Each row of a before or after table is a point. The points were changed in one or more steps. Then noise was added and the rows were shuffled. The steps act on columns, c1 being the first. What was done? A step turns or swaps two columns, mirrors them in a line or flattens them onto one, adds a multiple of one to another, or multiplies or shifts one. Angles are multiples of 10 degrees, from the lower column toward the higher: turns from -170 to 170, lines from 10 to 170 but not 90. Use the fewest steps. Two steps may share a column if one is a turn and the other turns, adds or multiplies; they go together, in the order done. Otherwise the lowest column goes first.

Before (9 x 3)
[[-12  19  17]
 [ -7  52  28]
 [-24  58 -52]
 [-25  36 -13]
 [  7  32 -24]
 [ 33  -8   9]
 [ 19 -13 -25]
 [ 23 -11  27]
 [ 21 -12 -14]]
After (9 x 3)
[[  2  23  19]
 [ 21 -28   8]
 [  3  43 -13]
 [ 27  22 -22]
 [ 11 -24 -14]
 [  8 -23 -26]
 [ 21  60 -52]
 [  9 -23  26]
 [ 29  45  29]]
Steps: turn c1 and c2 by -40 degrees

Before (9 x 8)
[[ -7  10  26  -5 -14   7  19  -7]
 [-36  27  21  24 -60   5 -13 -25]
 [-48   4  -1  20 -41  15  19  -1]
 [  4 -53   3  24  25   4 -14  -9]
 [-31  15   9  17  -8  28 -19   5]
 [ -1 -39 -19  10  21  38 -11 -40]
 [-16 -41 -11 -19  19   1 -22 -17]
 [ 49 -50 -39 -14  -3  20 -12  25]
 [-36  -6  40   3 -46  31  -3  -3]]
After (9 x 8)
[[  6  -5  27  -1  -9   9  20 -12]
 [ -4 -25 -35  -7 -42  41 -11  20]
 [-19 -45 -26 -11 -10   7 -14  27]
 [ 25 -31 -29   3 -19   1 -22  19]
 [ 12  12  32 -42 -24   6 -14 -61]
 [ 27 -23  31 -26  -4  33  -5 -45]
 [ 23   1   2 -47  -1  17  23 -39]
 [-30 -26 -57  41  24  18 -13  -2]
 [ 10   6  14 -31   7  29 -21 -10]]
Steps: turn c1 and c4 by 140 degrees; turn c2 and c3 by 30 degrees; swap c5 and c8

Before (10 x 12)
[[  9   6  -2 -12  25  10 -23  -1 -37   6   1   9]
 [  8  23  -1 -13   8   1  -3 -18  -3   3 -19 -22]
 [ 13  27  -8  -8  -5   9 -10 -17   4  23  -2  -8]
 [ -2 -10  -3 -10   0 -19   3 -12   1  13   5   7]
 [  8  24   5 -12 -12  -4  -6 -13  -7  12 -20  -5]
 [-14  -7  -4  -7   0   8   0  12  -2   8  -6  -1]
 [  5   9   5  60   7  10 -19 -13   5   9   7   9]
 [  8 -44 -12 -13  -2  -7 -22  14  -9   7  -2  -2]
 [-33  27   0  -1  -4   9 -21 -17  -1   2  11   6]
 [-15  15  -1 -11  13   0 -21  19   0  25 -34 -32]]
After (10 x 12)
[[ 10  24  14 -11 -13  -5  -8 -12  -6  11 -27  -6]
 [-43  26   0   3  -2   9 -26 -17   0   1  15   4]
 [  7   9  14  58   6  11 -23 -13   4   9   9   9]
 [ 13   5  -5 -12  25   9 -30  -3 -35   7   1   9]
 [ 11  23  -4 -13   9   4  -4 -19  -2   3 -26 -24]
 [ -3  -9 -10 -10   2 -19   4 -12   3  12   6   5]
 [ 10 -44 -36 -12  -3  -7 -30  13  -9   5  -1  -2]
 [-18  14  -5 -10  14  -2 -28  19   0  26 -43 -33]
 [ 17  28 -22  -7  -5  10 -15 -17   4  24  -3 -10]
 [-20  -6 -13  -8   0  10   0  13   0   7  -8  -2]]
Steps: multiply c1 by 1.3; multiply c3 by 3; multiply c7 by 1.3; multiply c11 by 1.3

Before (10 x 20)
[[  6  23  37 -16  27 -18   0   9 -11   8  18  -6 -27  47  -7  15  -7  19
   -8  -7]
 [ 10  21 -15 -18  48 -12 -18  17 -11 -17 -28   0 -11  33 -38  18   8  33
    2  -6]
 [ 28   5 -28  13 -25  37   5  -2  15 -20  -9  10  22  -5  28 -11  14  -2
    3   3]
 [  3  14  -1 -20  25  -2 -19  24  16  -4  -1  20 -38  27 -38  39   7  39
   -1 -43]
 [ -3 -12 -23  -5   2  41   3   3 -15 -22  -1  24 -13 -18  38 -13  -5   9
   17  11]
 [-10 -12  21  47 -13   4  -4 -35 -28 -44  -4  -8  39 -31  51   1  25 -19
   -8 -16]
 [-35   5  38  35  16  27  16 -24 -29   5   3 -43  25 -19  13  11   0 -31
  -26 -16]
 [-34 -27  27  37  26   5  12 -14 -30   9  49 -39  -5  44  -4  10  20  -3
  -28 -10]
 [ 18 -21 -22   4 -11  18 -19  10   4 -20 -34  18  -9 -13  43 -19  19 -32
   -5  -5]
 [  0  24 -16 -23  26   1 -24   8  11 -31 -19  16 -21  57 -25  15 -27  13
   13 -36]]
After (10 x 20)
[[  0  23 -16  29  26   0 -24   8  11 -31   1  16 -20  57 -25  14 -28  13
   12 -36]
 [ 29   5 -28  -4 -24  37   4  -2  14 -20  15  10  22  -5  28 -12  14 -10
    2   4]
 [ 10  21 -15  32  48 -11 -19  17 -11 -17  10   1 -10  32 -38  18   8  30
    2  -6]
 [ 17 -21 -21  19 -11  18 -19  10   5 -20  28  19  -9 -13  43 -19  19 -37
   -5  -5]
 [ -9 -12  22 -33 -13   4  -4 -35 -28 -44  33  -7  40 -31  52  -1  25 -17
   -8 -16]
 [-35   5  37 -29  16  27  16 -24 -29   5  20 -42  25 -19  13  12   0 -21
  -26 -16]
 [  3  13  -1  15  26  -2 -18  24  15  -3 -12  20 -38  27 -38  39   8  39
   -1 -43]
 [ -4 -13 -23   4   2  41   3   3 -14 -22  -3  24 -12 -18  38 -13  -6  10
   16  10]
 [-34 -27  27 -60  26   6  12 -14 -29   9 -14 -39  -5  45  -4  10  20   7
  -28 -11]
 [  7  23  37   0  27 -18   0   9 -11   8 -24  -6 -26  47  -7  16  -7  17
   -7  -6]]
Steps: add -0.3 times c1 to c18; turn c4 and c11 by 140 degrees

Before (11 x 48)
[[-22   1 -25 -13 -36  36  39  -1  -1 -20 -27   2  26   9 -36   4  14  21
   21  34 -14 -12  -9  35  -4   6 -14  16  36  19   4   0 -17  21  12 -19
   15 -25  -1  -7  14  12 -37  36 -40  -4   7  -1]
 [ 29  24  24   4 -14  49  41  -2  -5 -14  16   1  29 -37  10 -12  17   6
   19  -7   0   1 -18  51 -11  -8  -6   2 -17  25 -10 -13  -1 -24  -1 -28
    9   0  13  60  18   2  14 -16  39  -3   9 -16]
 [ 21  10 -17 -18 -23  25 -45 -21  12  -4  -3  -9  -8 -19   6 -30  -3  25
   45  11 -39  10  11  19 -13 -10 -13 -18  30 -11 -29  13  20  17  22   6
  -23  -5 -20  12  -1 -20 -15  28 -13   2 -31   2]
 [ 11  36  -1 -23 -20  42  22 -13  -7  -1 -15  28  -1 -17 -11 -17  12 -22
   -3   6   5 -11   8   5 -15 -16   8   7 -11  18   9 -34 -33 -11  -1   5
   31  -6 -24 -12  14   1  -6  24   6  -1   2 -36]
 [-13   3  -6 -20   2   7 -10   8  26 -53  -8 -20  -6   3  10   6  19  -9
   51  48  18   2 -20   8 -11 -28   9 -12  -6 -15 -27 -18 -30   7  18 -22
   15 -18   3  27 -18   7 -47 -16 -11  18  18  17]
 [ -8 -38 -17 -16   4  44  -6   8  -4   5 -54 -43  13 -43   6  21  -4 -33
   14  36 -21   1 -13  17 -27 -17  -4  17  -7   4  22 -43  22  -6   5 -32
   -2 -24  39   7   3  -3   2 -12 -26  14   9 -19]
 [ 10  10   3 -51 -23  -7 -21  32  41  38  -9  -2 -20  15  57  15  -5   8
   -5 -16 -16   2   5 -16  36  -4 -10   2   5 -49   6  -2  24  10   8  44
   14  25 -30  -7  -5  20 -21  -8  17 -25   8 -54]
 [ -3   8  -4 -27  20  21  18  39 -22 -26  -4  14   7   3 -39   3  20  -5
   21 -23  -9 -13 -27  19 -42 -35 -41 -15  29 -31  14 -13  -9  -5  17  10
   29 -30 -36  -5  15  25 -12 -22  18  -8  19  -9]
 [-11   7  -1  -7 -37 -39  -2 -25  -2 -33 -10 -23 -29  12 -29   3 -14 -22
   -8 -12  25 -24 -27  14   8   5  15  21  14 -20  -9 -13  -1 -33   2 -18
   36  26  13  -3  18 -36 -29  -1  13 -22 -12 -12]
 [-21   6  -6 -40  11  14   8 -17   0   1   7   8 -14  27  -3  -3 -29  23
  -13 -24   4  21 -11  -1 -26   3  23  19  19  14  -9 -48 -41 -21  -2 -15
   19   8   6  -3 -46  17  -6   0  11 -27 -30  15]
 [  8   5 -11 -16  -1  46  -1   1   6 -41  42 -18  20 -31  -3   8   6  -9
   15  -3  -1  -5   7  37   4  -5  -8  33 -38  -1  19 -18   8  -9  -5  -5
  -29 -22  -6   3 -14  20   6  13 -26  31   6   3]]
After (11 x 48)
[[ 34   8  -6 -26  20  21  15  38 -22 -26  -5  12   8   2 -38   6 -14  -6
   21 -25 -11 -10 -34  18 -41 -36 -43 -15  27 -29  13  20  -8  -7  16   8
   29  -6 -34  -3  15  23 -15 -25  17  30  18  -9]
 [  2   7  -7 -39  10  13   4 -20  -1   1   6  10 -13  29  -1  -1 -48  24
  -11 -23   2  21 -34   1 -27   5  27  18  18  15  -8 -28 -44 -21   0 -15
   20 -26   7  -4 -47  19  -8   1  11  -9 -29  14]
 [ 20  25  23   3 -17  51  40  -2  -4 -16  15   3  27 -36  12 -13 -10   3
   16  -7   1   2  21  50 -10  -7  -5   2 -18  25 -10  19  -1 -24   1 -28
   10  -4  13  59  18   3  13 -15  38   2   7 -16]
 [-11   8 -15 -20 -23  28 -45 -22  12  -7  -3 -11  -7 -20   6 -33  16  26
   42  13 -41  11  36  20 -14  -8 -13 -16  31 -11 -29  -1  19  17  23   5
  -22   1 -22  14  -1 -18 -12  28 -12   5 -33   3]
 [  7 -33 -19 -18   5  47  -5   7  -4   4 -54 -44  10 -43   6  23 -42 -33
   13  36 -22   0 -17  19 -24 -17  -4  16  -8   4  21  -6  24  -5   6 -31
   -1  14  39   9   1  -3   3 -10 -30  25   9 -19]
 [-15  36   0 -24 -22  43  22 -14  -7   1 -16  28  -1 -18  -9 -18 -36 -23
   -4   6   5  -6  26   7 -17 -18   6   7 -10  20   7  10 -32 -12  -3   7
   33   0 -23 -10  13   1  -8  25   7   7   1 -35]
 [-14   5   1  -7 -38 -39   0 -26  -2 -35 -11 -22 -31  11 -31   1 -13 -21
   -8 -12  25 -21  -2  14   8   4  17  22  12 -19  -9 -14   0 -33   3 -17
   36 -24  14  -2  15 -37 -31   0  13 -26 -10 -12]
 [-15   9   3 -50 -24  -6 -22  32  41  38 -10  -3 -20  15  57  14   0   6
   -4 -17 -14   5  27 -19  36  -5 -11   3   4 -49   7  -4  23  10   9  42
   15 -27 -29  -5  -4  18 -22  -9  18 -26   9 -55]
 [  7  -2  -8 -23   4   7 -10   6  26 -52  -8 -20  -6   4  13   6 -21  -9
   50  48  16   1 -23   6 -10 -28  10 -12  -5 -13 -26  21 -30   6  15 -21
   15  17   1  24 -18   8 -47 -17 -10  20  16  17]
 [-35  -1 -27 -13 -36  35  39  -1  -2 -18 -27   1  26   8 -35   2   0  22
   20  36 -14 -12  -2  33  -3   7 -14  16  37  19   4  18 -15  19  13 -18
   16  -6  -1  -5  16  13 -34  39 -40  22   9  -2]
 [ -3   7 -12 -17   0  47  -2  -2   4 -41  40 -17  21 -32  -4   9 -21 -10
   15  -2  -3  -3  13  38   3  -3  -7  34 -40   2  21   7   6  -6  -4  -4
  -27  32  -7   4 -16  20   7  13 -24  22   7   2]]
Steps: add -1 times c5 to c23; turn c1 and c23 by 50 degrees; swap c17 and c32; turn c38 and c46 by -90 degrees

Before (13 x 64)
[[-18 -30  30  53 -20  21 -51  44 -54  30 -18 -12  36  25  21  -7  -5  -6
    8  47   9 -22  12   2 -21 -31   7 -18  15  -7  22  19 -13 -25  44  40
  -23   4  11  -4   5 -35 -27  11   5   3  13  44 -24  10 -28 -23 -41 -43
  -23 -23 -15  45  -3   4  59  13  43   9]
 [ 24 -16  29  35  22 -32 -11  -2  -1  54  18 -28  40  20  45  16  -9 -36
   -6  24  15   9 -28  -2  26 -16  -1  35  -7  31  12 -20   2 -29   8 -19
    5  24  21   3 -25 -22  18 -15  -5 -14  11 -20 -42  41  35  -9   6 -34
   -4  17  38   9  34 -12   4 -17  21  11]
 [ 15 -11  35 -19 -20   7  17  34 -53 -16  13  26 -11  -2  29   7  39 -25
    4 -27  -8 -11  17 -15 -16  41  -2  35 -16  31  35  14  -5   1  35 -15
   10   7  25   9   4  16 -44  30  42 -45 -15   8  30 -12 -32  17  23  11
   -9   4  -9  46  21  21  -4  -5  20   5]
 [  1 -41  -5  -2 -17 -25  10  -8   7  59   8  13  -9 -40  -5 -26   5   0
  -26  43  22  32  19   3  20   8  41   1  10  30  -7   8 -15   8   5  -8
   13  14 -20  10  25  22 -16  -4  47 -32  54   4 -45 -25  22 -42 -27 -30
   30 -20  31  17 -12 -17  19  23 -15 -18]
 [ -2 -18   3  45 -24   2 -39  42 -21 -21  18  -3 -41 -28  49 -26  37  10
   24 -20 -33 -16   8 -15 -15   3  15   6   5  13  39 -18  53 -20  -1  29
  -11 -26 -38  -5  14 -27  23  22   7  -9 -11   5 -29 -27 -19  14  13   4
  -44  18  31  40  19   5  -3  32  36 -18]
 [ 30   5  29   4  -8  22  14  24  13  46  36   3  20   0 -20  30  15  25
  -43  11   8  -6  19 -19  -6  44  16 -20 -52 -33  -8  29  -9 -14 -38 -11
  -16  22  25 -27  35 -15 -27 -18 -24 -48  50   9  20 -12 -25  11 -26   1
   28  -3   8  26  12  -2 -21 -35 -28 -21]
 [ -8 -51 -10  30 -14 -46 -30 -14   2  38   3 -21 -11  26 -24  11 -13 -35
   12  23  16   3   5 -43 -22  -1  33 -12  15  29 -16  19  44  -4 -29 -19
  -21  -7   6  -8   6 -14 -45 -20  33  -2  -7  -5  -2  44 -24 -40 -52 -14
  -16  36  17  23   8 -36   0  28  14  -6]
 [ 10 -11  41  33  29  30  11   0  14  11  31 -30  -7  -9  49  26   1 -18
  -49 -33 -19  10 -25  36  25  22  20  30  25  29  12  18 -21  11 -17  -1
   -9  41 -17  -8  14 -35  11  17  -9   6 -16  18 -32  10 -44 -33 -21   2
  -30  -4  17 -10  23  13  44  28  40  -7]
 [  7  21  41  21 -27   5 -12  44 -44  -6   3 -10  36 -51  -7  -6  30  19
   27   1 -29  24 -29 -13 -14  28 -33   5   4 -40  37  23 -18 -24  -5  53
   26  27 -47 -38  47 -50 -54  42  12  15  34 -10 -22  35  -6   4  16   5
    3  -6  24   2 -21 -42  18   3 -33 -20]
 [ 46 -18  26 -17  -5  27  -5  17  13  16  27 -11  14  13   3  40 -25  23
   15 -14 -32  23 -38  -5   0  20 -27   7  -4 -28 -35 -34  15 -18  -9  37
   -6 -23  20 -12 -23  11  -1 -18 -24 -23  22 -22  13 -24  21 -37  16  -8
  -46  -1   8  29  37 -38   4   7  41  -6]
 [  6   7   2 -14  12 -26 -45   7  -8   5 -28 -30 -28   9  -4  32  43   9
   20 -30  11  -4  -3 -30  -4   5 -34  25 -21  18  39 -26  -9   7  -4   1
  -44  -1  13 -25  -7   6 -39  -2  49 -18   4   8 -32  12 -34  36  10  -2
   34  15 -17 -18   6   8  25  13 -25 -26]
 [-13 -40 -14 -24  -5  18 -30   3 -13  -3   1 -33 -20  13  25  31   2   2
  -42 -28  -8 -23   1 -23  53 -33 -25 -15  -1 -17 -18   8  41   2  33 -16
   -2 -13   1 -11  27  29  17  47  18   1   0  -9 -15  50  -4 -26  10 -49
  -30  16   4   6  11  33  35  17   6  15]
 [ -6 -17  34  19 -11 -46  15  42  12 -10 -13  29   6  19  -6  51   8 -29
  -31  26   7  -4 -10  11   6  34   6 -16  26   8  -4 -19 -24  20  13  30
   -2  47  10   6  30   8 -22  15 -26  -1   1  50 -16  33  22   2  16  13
    0  25 -33   0 -14  31  21  -8  39  15]]
After (13 x 64)
[[-15 -42 -15 -25 -33   6  16   4 -13  -3 -28 -34 -21  11  25  31   6   1
  -42   6  -7 -23 -15 -23  52 -15 -29 -13  -1 -19 -21   9  42  25  32 -16
   -3 -14   5 -11  29  27  16  49  18  -2   2  -5 -14  49  -3  18  11 -49
  -28  18   6   9  16  31  34  15   8 -28]
 [ 31   2  31   7  25  25 -14  24  13  45   7   1  22  -2 -19  32  15  25
  -43  38   9  -4 -10 -17  -7  35  20 -22 -52 -29 -13  31 -12  -4 -36 -10
  -16  21  22 -28  38 -13 -25 -21 -24 -49  50  10  21 -13 -27 -26 -27  -1
   28  -1  11  24  11  -2 -21 -33 -28  12]
 [  9  21  42  22 -14 -21 -15  44 -41  -3   0  -7  38 -51  -7  -6  29  14
   27   6 -28  24 -21 -13 -19  61 -32   1   2 -37  43  19 -16  24  -7  55
   24  28 -47 -40  49 -53 -54  44  13  12  33 -11 -22  37  -5 -24  15   7
    2  -5  21   1 -22 -40  19   1 -31   6]
 [  7   7   4 -14  17 -15  31   7  -8   6 -32 -28 -28   9  -1  33  41  11
   17 -28   9  -6  21 -32  -5 -18 -34  26 -19  18  39 -28 -10  37  -8   2
  -49   1  12 -28  -6   6 -38  -1  50 -15   1  11 -32  12 -34 -26   8  -2
   33  17 -18 -18   7   8  25  11 -26  34]
 [ -3 -16   5  44 -32  10   3  45 -18 -21 -18  -3 -42 -29  49 -24  35  10
   22  19 -31 -17   3 -14 -12  39  16   7   5  11  38 -15  56  45   2  32
  -16 -27 -39  -7  14 -28  23  24   8 -10  -7   9 -34 -27 -17 -19  13   2
  -42  16  27  39  24  10  -1  32  31  19]
 [ 21 -16  29  35  17 -39 -15  -1  -3  55  24 -25  41  21  45  15 -11 -37
   -4  13  14   6  15  -4  23 -44   1  32  -7  35  14 -21   5  25   7 -22
    4  25  21   3 -26 -22  19 -18  -8 -11   8 -21 -40  40  35  14   5 -37
   -3  19  37   9  35 -12   3 -17  21 -11]
 [ 47 -15  23 -16   8 -18 -14  16  12  15 -16  -8  15  12   4  42 -25  24
   23  27 -33  24 -41  -6   0  17 -23   6  -4 -28 -36 -35  11  15 -10  33
   -5 -20  19 -11 -23   9  -1 -18 -27 -23  25 -25  13 -25  23  -7  16  -9
  -47   2   6  28  35 -40   4   5  40 -32]
 [ 15  -8  35 -17   8  18  -7  36 -51 -18 -29  21 -13  -1  27   6  41 -24
    1  15  -7  -9   3 -14 -15  54  -3  32 -16  33  34  15  -6 -14  36 -15
   10   3  22   8   6  14 -46  30  45 -46 -14  11  28 -13 -32   6  24  11
  -10   2 -11  48  16  23  -1  -4  21  17]
 [  1 -42  -4  -2 -17   5   1  -5   9  60  42  10 -11 -44  -1 -24   7  -2
  -25   9  21  31  33   2  20  28  39   2  13  31  -9   3 -18 -11   3  -6
   20  14 -19   9  27  22 -12  -2  49 -35  57   8 -45 -26  23 -18 -26 -29
   31 -21  33  18 -10 -19  17  22 -13 -46]
 [ -7 -50 -11  30 -20 -20  12 -15   1  38  24 -24  -9  23 -23  17 -10 -37
    9   4  14   2  43 -46 -23  23  30 -14  16  30 -18  17  44  29 -29 -18
  -18  -9   2  -4   7 -13 -41 -17  32   3 -11  -3  -4  44 -22  -8 -50 -15
  -13  39  19  27   8 -33   0  28  14 -38]
 [-17 -30  31  54 -50  20   5  43 -56  26  50 -11  41  24  20  -7  -5  -4
    7 -20  11 -23 -14   0 -21   9   5 -20  12 -11  21  16  -8  55  44  40
  -24   4  12  -5   3 -32 -24  10   4   5  12  45 -22   7 -30   9 -40 -43
  -19 -24 -18  46  -4   9  61  13  41 -24]
 [ -4 -12  36  18  16 -30   9  44  13 -11  29  31   7  17  -6  50  10 -30
  -31  -9   8  -5  34   8   8  39   7 -19  26   7  -3 -19 -26 -24   9  33
   -1  47  10   7  25   8 -21  12 -26  -1  -3  53 -17  29  25  16  19  13
    2  20 -31   0 -16  30  22  -8  36   2]
 [ 11  -9  39  31  51  -7   2   2  17  11 -37 -26  -6 -11  50  24   1 -16
  -47  30 -22  12 -36  36  26 -30  19  28  23  32  14  20 -19 -16 -20   1
   -9  43 -20  -9  12 -33  11  17 -11   8 -16  16 -30  10 -43  -9 -20   4
  -33  -5  20  -8  22  14  43  29  37 -35]]
Steps: multiply c5 by 2; turn c5 and c26 by -50 degrees; turn c6 and c23 by -60 degrees; turn c7 and c34 by -120 degrees; swap c11 and c20; swap c52 and c64
